Each point is reached from the start by the listed moves, each made once or not at all, plus a little noise. Say if it took an odd or an even number of moves. Then give how often each move was made.

Moves:
(1): [ 0.47 -0.20  0.37 -0.17 -0.19  0.44]
(2): [ 0.00  1.02  0.02 -0.07  0.19  0.23]
(3): [ 0.11 -0.09  0.87 -0.47 -0.11 -0.75]
Start: [-0.04 -0.08  0.06  0.08 -0.03  0.04]
Points:
[-0.05 -0.08  0.07  0.08 -0.01  0.03] => even (0, 0, 0)
[ 0.44 -0.30  0.42 -0.09 -0.22  0.48] => odd (1, 0, 0)
[ 0.53  0.65  1.33 -0.65 -0.13 -0.06] => odd (1, 1, 1)

Moves:
(1): [ 0.95 -0.07  0.01 -0.18  0.36  0.39  0.12  0.62 -0.11 -0.31 -0.02  0.34
  0.07 -0.08]
(2): [ 0.17  0.75 -0.35 -0.05  0.29 -0.06  0.16  0.18 -0.43  0.15  0.06  0.25
 -0.06  0.62]
(3): [-0.03 -0.12  0.75  0.08 -0.24 -0.23 -0.12  0.10 -0.01  0.43 -0.46  0.06
 -0.06 -0.04]
(4): [ 0.14 -0.11  0.03  0.51  0.09  0.16  0.24  0.27 -0.03 -0.02  0.16 -0.14
  0.05 -0.03]
(5): [ 0.09 -0.16  0.02  0.05  0.95 -0.22  0.21  0.13 -0.05 -0.14  0.50  0.33
  0.05 -0.18]
(6): [-0.27 -0.09 -0.03  0.04  0.14  0.67  0.31  0.14  0.28  0.22  0.05  0.51
 -0.17 -0.05]
(7): [-0.18 -0.29  0.06 -0.23 -0.36 -0.21  0.63  0.01 -0.13  0.09 -0.24 -0.04
  0.06 -0.15]
(8): [ 0.07 -0.20 -0.03 -0.25  0.12 -0.08  0.04  0.93  0.44  0.15  0.33 -0.10
 -0.07  0.10]
(9): [ 0.35  0.11  0.33  0.17 -0.19 -0.14  0.35  0.14  0.64 -0.09 -0.01 -0.03
 -0.22 -0.33]
(10): [ 0.27 -0.10 -0.30 -0.09  0.12  0.07  0.02 -0.33  0.03  0.46  0.10  0.03
  0.34  0.13]
(11): [-0.09  0.12  0.32 -0.23 -0.08  0.15  0.02 -0.21 -0.17  0.11  0.31 -0.28
  0.03 -0.03]
(12): [-0.08  0.00 -0.05  0.08 -0.29 -0.13 -0.15 -0.24 -0.21 -0.04  0.35  0.34
  0.25  0.16]
Start: [ 0.08  0.23 -0.47  0.34 -0.14 -0.06 -0.32 -0.31  0.27 -0.41 -0.39  0.37
 -0.27  0.30]
Points:
[ 0.25  0.42  0.02 -0.47 -0.27 -0.41  0.42  0.41 -0.05  0.90 -0.32  0.30
 -0.01  0.86] => even (0, 1, 1, 0, 0, 0, 1, 1, 0, 1, 1, 0)
[ 1.07  0.08 -0.31 -0.43  0.29  0.48  0.82  1.36  0.36  0.73 -0.57  1.40
 -0.18  0.77] => odd (1, 1, 1, 0, 0, 1, 1, 1, 0, 1, 0, 0)
[ 0.40 -0.29  0.25  0.46  0.46 -0.37 -0.04  0.34  0.28  0.49  0.90  0.62
  0.36  0.44] => odd (0, 0, 1, 1, 1, 0, 0, 1, 0, 1, 1, 1)
[ 0.22 -0.08  0.91  0.69 -0.32  0.49  0.60  1.08  1.38  0.47  0.02  0.41
 -0.77 -0.14] => even (0, 0, 1, 1, 0, 1, 0, 1, 1, 0, 1, 0)
[ 1.37  0.85 -0.50  0.90  0.24  0.77  0.72  0.79  0.45 -0.47  0.19  1.63
 -0.34  0.57] => even (1, 1, 0, 1, 0, 1, 0, 0, 1, 0, 0, 1)

Moves:
(1): [ 0.30 -0.05 -0.12  0.06 -0.24  0.00 -0.13  0.26  0.46  0.50  0.03  0.00
 -0.29 -0.30 -0.20  0.15  0.07 -0.18  0.33 -0.37  0.36  0.01  0.13 -0.25
 -0.27]
(2): [-0.13  0.41 -0.22  0.23  0.12 -0.21  0.22 -0.35  0.07 -0.09  0.18  0.13
 -0.12 -0.21 -0.25  0.27 -0.04  0.05 -0.01  0.13  0.23 -0.06  0.27  0.06
 -0.11]
(3): [-0.13  0.12  0.74 -0.22 -0.11 -0.03 -0.03  0.08  0.09  0.40  0.11 -0.19
 -0.28  0.02  0.00  0.04 -0.06 -0.29  0.02 -0.10  0.23 -0.11  0.40  0.04
 -0.26]
(4): [-0.04 -0.09 -0.10  0.74  0.02 -0.34  0.01  0.09  0.17 -0.30  0.42  0.02
  0.04  0.30 -0.11 -0.61  0.24  0.14 -0.06 -0.02 -0.38  0.12  0.18  0.12
 -0.23]
(5): [ 0.08 -0.04  0.14  0.31  0.74 -0.18 -0.28  0.05 -0.06 -0.09 -0.03 -0.05
 -0.20 -0.06 -0.11 -0.01 -0.16  0.01 -0.02 -0.16 -0.18 -0.04 -0.31 -0.09
  0.10]
(6): [-0.21 -0.08  0.07  0.19  0.07  0.40  0.13 -0.26 -0.32  0.04 -0.04 -0.11
  0.26  0.13  0.00  0.01  0.00  0.27  0.23  0.13  0.16 -0.07  0.40 -0.26
 -0.12]
(7): [-0.38 -0.18  0.11  0.36 -0.27  0.48  0.62  0.02 -0.42 -0.26 -0.09  0.03
 -0.13  0.06  0.10  0.11 -0.17 -0.04  0.09  0.00 -0.38 -0.05 -0.17 -0.35
 -0.40]
(8): [ 0.03  0.36  0.22 -0.08  0.08  0.26 -0.12  0.26  0.08 -0.21  0.10 -0.03
  0.19  0.40 -0.19  0.32  0.09 -0.08 -0.60  0.04  0.14  0.21  0.19  0.07
 -0.03]
(9): [ 0.05 -0.04  0.31  0.23 -0.30  0.01  0.04 -0.01  0.46 -0.22  0.10  0.39
 -0.02 -0.02  0.29  0.15 -0.31 -0.07  0.36  0.19  0.04  0.25 -0.11 -0.01
 -0.03]
(10): [-0.23  0.05 -0.37 -0.16  0.35  0.18  0.05  0.05  0.33  0.48  0.07 -0.16
 -0.23  0.25 -0.07  0.08  0.07  0.40 -0.04 -0.36  0.11 -0.04  0.05  0.15
  0.31]
(11): [ 0.16  0.09 -0.15  0.04 -0.04 -0.08  0.05  0.42 -0.06 -0.04  0.45  0.20
 -0.36  0.14 -0.25  0.18 -0.09  0.42  0.33  0.20 -0.06 -0.05 -0.11  0.02
 -0.08]
(12): [ 0.13 -0.06  0.05 -0.13 -0.20 -0.26 -0.28  0.12 -0.29  0.20 -0.09  0.58
 -0.19  0.14 -0.14  0.20 -0.47  0.33 -0.13 -0.11  0.11  0.11  0.19 -0.24
  0.16]
(13): [ 0.07  0.08  0.05  0.02 -0.09 -0.38  0.49  0.12  0.03  0.23  0.02  0.00
  0.64 -0.16  0.29  0.21 -0.12  0.17  0.04  0.06  0.07  0.29 -0.19  0.02
 -0.20]
(14): [-0.02  0.13 -0.18 -0.38 -0.18 -0.34  0.40 -0.25  0.23 -0.06 -0.07 -0.20
  0.11  0.49 -0.41  0.19 -0.15  0.29  0.36  0.09 -0.06 -0.36 -0.51 -0.22
  0.00]
(15): [ 0.26  0.38  0.02  0.23  0.16 -0.13  0.18 -0.05 -0.14  0.22 -0.13 -0.23
  0.22  0.27  0.28  0.04 -0.06 -0.18 -0.03 -0.05  0.01  0.15  0.05  0.00
  0.22]
(16): [-0.10 -0.17 -0.34  0.20 -0.56  0.09 -0.10 -0.49 -0.03  0.28 -0.01 -0.38
  0.04 -0.16  0.25  0.61  0.36  0.02 -0.11  0.00 -0.35  0.29  0.18 -0.12
  0.06]
(17): [-0.09 -0.06  0.00 -0.09  0.15 -0.16  0.39  0.05 -0.12 -0.05  0.00  0.48
 -0.05 -0.10  0.03  0.16  0.50 -0.34  0.25 -0.40 -0.23  0.14  0.06 -0.33
 -0.08]
(18): [ 0.35 -0.35 -0.15  0.21 -0.26 -0.34  0.09  0.29 -0.02 -0.29 -0.40 -0.71
 -0.03 -0.01  0.16 -0.25  0.16  0.51  0.24 -0.21 -0.09  0.35  0.62 -0.05
  0.30]
(19): [-0.18  0.31  0.08  0.09 -0.10  0.00 -0.32  0.31  0.11  0.10  0.03 -0.33
 -0.04 -0.29  0.20  0.08 -0.30 -0.08  0.40 -0.20  0.07 -0.04 -0.12 -0.28
 -0.01]
(20): [-0.24 -0.04  0.18  0.47  0.32 -0.30  0.03  0.04  0.10  0.29 -0.31  0.37
  0.14 -0.05 -0.18 -0.09  0.03 -0.16  0.16  0.29  0.10 -0.26  0.15  0.25
  0.40]
(21): [-0.17  0.01 -0.03  0.14 -0.04 -0.17  0.08  0.05 -0.16  0.01  0.19 -0.21
 -0.07  0.11  0.01  0.01  0.10  0.05 -0.03  0.08  0.72  0.11 -0.11 -0.06
  0.06]
(22): [-0.24  0.30  0.55  0.05 -0.11  0.07  0.13 -0.04 -0.47  0.18  0.07 -0.19
 -0.39  0.09 -0.72 -0.04 -0.11 -0.19  0.07  0.00 -0.14  0.70 -0.13 -0.25
  0.19]
(23): [-0.01 -0.33 -0.13 -0.14  0.11 -0.24 -0.07 -0.12 -0.32 -0.13  0.04  0.01
  0.12  0.14 -0.22  0.00 -0.43 -0.38  0.07 -0.09 -0.05  0.10  0.30  0.10
 -0.16]
(24): [ 0.02  0.20  0.07  0.11 -0.01  0.07 -0.08  0.04 -0.37 -0.41 -0.41 -0.19
 -0.07 -0.18  0.17 -0.02  0.21  0.10  0.31 -0.49  0.26  0.20 -0.06  0.47
 -0.31]
Start: [ 0.01 -0.08  0.05  0.01  0.11  0.06 -0.05  0.15  0.12 -0.28  0.12  0.03
 -0.08 -0.15 -0.48 -0.07  0.12 -0.59  0.20  0.18  0.10  0.11 -0.23 -0.37
  0.53]
Points:
[ 0.23 -0.70  0.82  0.74  0.62 -1.36  0.11  0.85 -0.69  0.31 -0.18  0.13
  0.05  0.14 -0.99  0.19 -0.96  0.28  1.09  0.17  0.42  0.38  1.21 -0.58
  0.63] => odd (0, 0, 1, 0, 1, 1, 0, 0, 0, 0, 1, 1, 1, 0, 0, 0, 0, 1, 0, 1, 0, 0, 1, 0)
[ 0.59  0.21  0.20  1.25 -0.11 -2.25  0.23  0.99 -0.34  0.29  0.21 -1.26
 -0.11  0.54 -1.46 -0.17 -1.11 -0.11  1.41 -0.82  0.56  1.59 -0.15 -1.58
  0.68] => even (1, 0, 0, 1, 1, 0, 0, 0, 0, 0, 0, 1, 1, 1, 1, 0, 0, 1, 1, 0, 1, 1, 1, 0)
[-0.09 -0.64  0.07  1.37 -0.67 -1.07  1.66  1.23 -0.79 -0.41  0.81 -0.40
 -0.59  0.09 -1.36 -0.18  0.31 -0.49  1.56 -0.52 -0.12  1.84  0.36 -1.41
 -0.34] => even (1, 0, 0, 1, 0, 0, 1, 0, 0, 0, 1, 0, 1, 0, 0, 0, 1, 1, 0, 0, 1, 1, 1, 0)
[ 0.06  0.14  0.76  0.08 -1.07 -0.87  1.01  0.96  0.38  1.12  0.58 -0.54
 -0.96  0.72 -1.52  0.85 -0.76  1.11  1.96 -0.21  1.58  1.26  0.39 -1.52
  0.59] => even (1, 0, 1, 0, 0, 1, 0, 0, 1, 1, 1, 1, 1, 1, 0, 0, 0, 1, 0, 0, 1, 1, 0, 0)
[ 0.38 -0.12 -0.01 -0.22 -0.73 -1.55  0.75  0.32  1.18  0.74  0.15 -0.16
 -0.34  0.21 -1.00  0.96 -1.21  0.27  1.43 -0.60  1.07  0.66  0.91 -0.75
  0.28] => even (1, 1, 1, 0, 0, 0, 0, 0, 1, 1, 0, 1, 1, 1, 0, 0, 0, 1, 0, 0, 0, 0, 1, 0)

Moves:
(1): [ 0.31 -0.28 -0.02  0.44 -0.38 -0.01 -0.11 -0.33  0.21  0.21  0.03  0.29
  0.13 -0.31  0.01  0.25  0.15  0.12 -0.11 -0.24 -0.21  0.24 -0.03  0.08
 -0.06  0.15 -0.10]
(2): [-0.19  0.53  0.01  0.07 -0.15 -0.11  0.10 -0.12  0.12  0.11 -0.08 -0.24
 -0.12 -0.10  0.33  0.02 -0.23 -0.10  0.26  0.03 -0.02  0.04  0.14 -0.40
 -0.19  0.37  0.03]
(3): [ 0.16  0.65  0.51 -0.12  0.66 -0.59  0.45  0.06  0.31 -0.10 -0.30  0.03
  0.05 -0.14 -0.22  0.23  0.00 -0.17  0.58 -0.06  0.23 -0.03  0.43 -0.37
 -0.33 -0.15 -0.05]
(4): [ 0.22  0.14  0.11 -0.02  0.00 -0.03  0.37  0.68  0.12 -0.18 -0.21 -0.50
  0.54 -0.40  0.35 -0.03 -0.01  0.16  0.17  0.04  0.12 -0.59  0.19  0.25
  0.00 -0.23  0.19]
(5): [ 0.48 -0.72  0.17 -0.22  0.21  0.17 -0.13  0.46 -0.17 -0.19 -0.42 -0.24
  0.29 -0.52  0.22 -0.21  0.34  0.17  0.27  0.40 -0.27  0.44 -0.06 -0.63
 -0.52  0.64  0.16]
(6): [-0.29  0.27  0.11  0.58 -0.13  0.33 -0.47 -0.62 -0.11  0.35 -0.51  0.32
 -0.06 -0.07 -0.06 -0.18 -0.11  0.13  0.48  0.01  0.23  0.46 -0.23 -0.02
 -0.28  0.21 -0.45]
(7): [ 0.11  0.10 -0.35  0.05  0.23  0.25 -0.28 -0.22 -0.33  0.20  0.12 -0.48
 -0.13  0.11  0.02  0.04  0.32  0.18  0.00  0.24 -0.15 -0.17  0.06 -0.47
 -0.36  0.24 -0.34]
(8): [-0.34  0.80 -0.10 -0.25  0.55 -0.14  0.07  0.09  0.09  0.35 -0.28  0.17
 -0.26 -0.18 -0.19 -0.01  0.09 -0.09 -0.02  0.31 -0.50 -0.03 -0.05 -0.15
  0.39  0.17  0.07]
(9): [ 0.27 -0.17 -0.31 -0.28 -0.16  0.05  0.07  0.46  0.09 -0.07  0.11  0.09
  0.16 -0.14  0.62 -0.25 -0.18  0.11 -0.20  0.12  0.24 -0.20  0.05 -0.01
  0.12  0.57 -0.13]
(10): [ 0.48 -0.08 -0.15  0.12 -0.65  0.00 -0.26  0.54  0.11 -0.13  0.52 -0.11
 -0.14 -0.22 -0.08 -0.13 -0.27  0.14  0.04  0.29 -0.13 -0.66  0.35  0.12
 -0.35 -0.22  0.40]
(11): [ 0.74  0.05 -0.11  0.18 -0.87 -0.10 -0.71 -0.61 -0.45 -0.18  0.12 -0.66
 -0.44  0.31 -0.55  0.04  0.58 -0.07  0.12  0.10  0.15 -0.10 -0.31 -0.02
 -0.46 -0.37  0.41]
(12): [-0.43  0.24  0.10 -0.43  0.22  0.39 -0.21 -0.11 -0.06 -0.42  0.06 -0.14
 -0.26  0.07 -0.16 -0.21 -0.33  0.10 -0.61  0.13  0.13 -0.32  0.37 -0.22
 -0.06  0.13 -0.31]
(13): [ 0.05  0.07  0.09  0.00  0.15 -0.09  0.41  0.27 -0.14  0.00 -0.11 -0.19
 -0.07  0.11  0.07  0.22 -0.05  0.30 -0.04  0.11  0.08 -0.02  0.12  0.30
  0.03  0.11  0.01]
(14): [ 0.28 -0.17  0.04  0.00  0.08  0.09 -0.14 -0.48 -0.04 -0.12 -0.37 -0.41
  0.23  0.14  0.08  0.40  0.44 -0.03  0.40  0.34 -0.33  0.03  0.02 -0.31
 -0.47  0.04  0.14]
(15): [ 0.28  0.17  0.38  0.41  0.05  0.41  0.14 -0.13  0.04 -0.14  0.06 -0.26
  0.20 -0.25  0.15  0.13  0.03 -0.48  0.50  0.19 -0.24 -0.07  0.04 -0.22
 -0.14  0.41 -0.09]
(16): [-0.21  0.13  0.31  0.01  0.19 -0.10  0.18  0.21  0.22 -0.26 -0.51  0.22
 -0.01  0.16  0.00  0.00 -0.24  0.28  0.02 -0.23  0.23  0.12 -0.36 -0.12
  0.08  0.12 -0.30]
(17): [ 0.20 -0.28  0.37  0.01 -0.31 -0.07  0.16  0.04 -0.07  0.00 -0.06 -0.35
  0.39 -0.35  0.13 -0.03 -0.20 -0.37  0.40 -0.08 -0.26  0.11  0.01 -0.01
 -0.20  0.13 -0.33]
(18): [-0.28 -0.03 -0.21 -0.11  0.12  0.26  0.06 -0.31 -0.02  0.01 -0.21 -0.09
  0.16  0.12 -0.10 -0.46  0.19 -0.13 -0.08  0.12 -0.34  0.18  0.14 -0.24
 -0.32  0.48 -0.19]
(19): [-0.01  0.10 -0.24 -0.12  0.27 -0.11 -0.72 -0.12 -0.07 -0.13 -0.09 -0.74
 -0.57 -0.03 -0.14 -0.16 -0.19 -0.18 -0.24  0.45 -0.06 -0.19  0.02 -0.36
 -0.18  0.65  0.10]
(20): [ 0.50 -0.26  0.51 -0.15  0.20  0.06 -0.09  0.02 -0.01  0.21 -0.23 -0.12
  0.49 -0.03  0.02 -0.03 -0.06  0.06  0.69 -0.24 -0.16  0.18 -0.25 -0.26
 -0.31  0.17  0.31]
(21): [-0.18 -0.50 -0.09 -0.18  0.20 -0.13 -0.16  0.17 -0.30 -0.34  0.25  0.10
 -0.07 -0.38  0.41 -0.18  0.22  0.00 -0.19 -0.11 -0.05  0.10 -0.10  0.12
 -0.01  0.35 -0.30]
(22): [-0.24  0.20 -0.19 -0.02  0.44 -0.13  0.31 -0.29  0.20  0.14 -0.32  0.53
  0.06 -0.35  0.20 -0.34 -0.22  0.01 -0.04 -0.26 -0.37  0.33 -0.03 -0.21
  0.39 -0.03 -0.28]
(23): [ 0.09  0.00  0.22 -0.11 -0.16  0.19 -0.02 -0.32 -0.23  0.19 -0.17 -0.34
 -0.30  0.13 -0.12 -0.37 -0.14 -0.03 -0.33  0.29 -0.15 -0.40 -0.20 -0.62
 -0.89  0.23 -0.12]
(24): [ 0.30 -0.06  0.05  0.19 -0.34 -0.08  0.33  0.43 -0.17 -0.16 -0.04  0.29
  0.12  0.07 -0.04 -0.03  0.09  0.00 -0.17 -0.22  0.20 -0.62  0.30 -0.15
  0.12 -0.05 -0.05]
Start: [-0.16  0.48 -0.55 -0.46  0.01  0.69 -0.53  0.12 -0.23 -0.06  0.20  0.21
 -0.04  0.65  0.19  0.11 -0.10 -0.58  0.25 -0.34  0.20  0.10  0.03  0.33
  0.36 -0.35 -0.23]
Points:
[ 0.36  1.14 -1.11  0.16  0.12  1.22 -0.75 -1.14 -0.54  1.02 -1.22  0.66
 -0.12  0.04  0.73 -0.37  0.37 -0.16  0.28  0.26 -0.87 -0.24 -0.08 -1.53
 -0.70  1.17 -1.46] => odd (1, 0, 0, 0, 0, 1, 1, 1, 1, 0, 0, 0, 0, 1, 0, 0, 0, 0, 0, 0, 0, 1, 1, 1)
[ 0.50  1.00 -0.96  0.03  0.26  1.46 -0.98  0.05 -0.64  0.40 -0.65 -1.38
  0.02 -1.53  1.42 -1.37 -0.50 -0.69  0.59  1.17 -1.62 -0.80  0.39 -1.10
 -1.52  2.86 -1.77] => odd (1, 0, 0, 1, 0, 1, 1, 1, 1, 1, 0, 0, 1, 0, 1, 0, 1, 1, 1, 0, 1, 1, 1, 0)
[ 1.93  0.45  1.15 -0.09 -0.07  0.40 -0.13  0.24 -0.28 -0.07 -0.41 -0.53
  0.79 -0.85  0.36  0.35  0.27 -1.39  2.02  0.16 -1.42 -1.08  0.56 -1.44
 -1.86  0.89 -0.35] => odd (1, 0, 1, 0, 0, 0, 0, 1, 0, 1, 0, 0, 0, 1, 1, 0, 1, 0, 0, 1, 1, 0, 1, 1)
